Each row of a before or after table is a point. One or more steps were done to the points. Then noise was added and the rows were shuffled. The steps act on columns, c1 being the first. What was done? A step turns or swaps two columns, mirrors them in a line or flattens them onto one, adds a multiple of one to another, or multiplies or shifts one. Angles are multiples of 10 degrees, from the lower column toward the higher: turns from -170 to 170, lines from 10 to 170 but not 90. Use the fewest steps. Two steps may share a column if one is a turn and the other turns, adds or multiplies; they go together, in the order done. Otherwise the lowest column goes first.

Before (8 x 3)
[[ -2   1   7]
 [ 20 -14  22]
 [-22 -20  53]
 [-28   2  12]
 [ 66  13 -22]
 [ 27  14 -38]
 [ 30  47 -18]
 [ 11 -14  29]]
After (8 x 3)
[[ 21 -17  66]
 [-21 -45  18]
 [-53 -50 -21]
 [ 19  16  29]
 [-13 -29 -29]
 [-30 -45  12]
 [ 38 -17  27]
 [ -7 -28   0]]
Steps: turn c1 and c3 by 90 degrees; shift c2 by -30

Before (14 x 6)
[[-21  25 -17 -13 -19 -10]
 [ 39  15 -18   4   7   9]
 [  8  17 -20 -26 -17  10]
 [-23  27  15  32 -19  12]
 [ 35 -84  20 -27  51   4]
 [ 17 -14  -2   3  -2  -5]
 [ 21  11 -15 -21  16  -9]
 [ 35   7  21 -27  -3   7]
 [ 31  19  59  35   3  12]
 [  7   8 -20 -20 -17  -8]
 [-13  28 -18  -1  26  -9]
 [-55 -68  -4   0  -6   4]
 [  0   6 -20  -4  -3  36]
 [ 19 -29 -18  -6   2  10]]
After (14 x 6)
[[  -1    6  -20   -3   36   -1]
 [  70  -84   21  -25    5   49]
 [ -26   27  -18    2   -9   23]
 [  76   15  -18    4    8    8]
 [  37  -27  -17   -5   10    1]
 [ -44   29   18   32   14  -18]
 [  12    8  -21  -23   -8  -17]
 [  41   11  -13  -19   -9   16]
 [  62   20   61   34   15    2]
 [  69    7   21  -28    8   -2]
 [ -43   26  -13  -10  -11  -17]
 [  34  -14   -3    4   -2   -5]
 [  16   15  -20  -26   11  -16]
 [-111  -67   -5    3    4   -5]]
Steps: multiply c1 by 2; swap c5 and c6

Before (14 x 11)
[[  3  23  15 -15 -11   1  25  27 -41  25   2]
 [-10 -16  25 -26  28  -6  17 -21  22 -73 -16]
 [  8  -3  10  26 -14 -14 -14 -10  13 -34  18]
 [ 15 -20  19 -13  32 -20  -2   0  24  16 -16]
 [  5  -6  30 -33 -13  -5 -11  -2  23  19  19]
 [  5 -27  19 -23  37 -14  24 101  25 -23  32]
 [ -7 -18   9  13  -5  -8   7 -14 -88  -1  17]
 [ 18  -9  25  27  20  -5  20 -17  19  21  48]
 [-17  70  25 -25 -10   0 -17  13   0   4  -6]
 [-46 -17   4 -23 -11   8   2 -10   7  14 -21]
 [  9  17   7  -8   5  33 -32   2   4  20   0]
 [-60 -17   2  -3   0   2 -40  -9  13 -19  17]
 [-29  -9  58  -8  25  20  -6  20  15  10 -22]
 [  8  46  47   7  43  16  -4  12 -27  12   6]]
After (14 x 11)
[[-48 -10  27  25  49  -3  11 -17  18  23 -15]
 [ 15 -19 -36  -2  -4   4  21  -7  12 -20 -97]
 [-21  -2  -9  25 -34 -13  15 -10  15 -33  -5]
 [ 19 -16  29 -26  71  -6  14 -22  23 -72  -1]
 [ -4  16 -24  -7  12  33  22   3   3  21  11]
 [ 43 -17   4 -23 -24   6   2 -10   9  15 -45]
 [ -7  44  22   7 108  15  45  11 -28  13   6]
 [  7 -20   4 -15  80 -21  18   1  23  17  36]
 [ 14  69  -3 -27 -25   1  27  14   0   2 -17]
 [ 32 -13  24  -9  61  18  53  21  14   9 -24]
 [-31 -27  33 -22  95 -12   6 102  26 -23 -20]
 [-18  -5   5 -33 -33  -5  32  -5  22  19  -7]
 [ -4  21  30 -17 -28   4  -1  25 -44  22   3]
 [ -8 -16  11  16 -11  -6   4 -14 -87  -1 -20]]
Steps: turn c1 and c11 by 120 degrees; multiply c11 by 1.6; mirror c3 and c7 in the line at 30 degrees; multiply c5 by 2.5
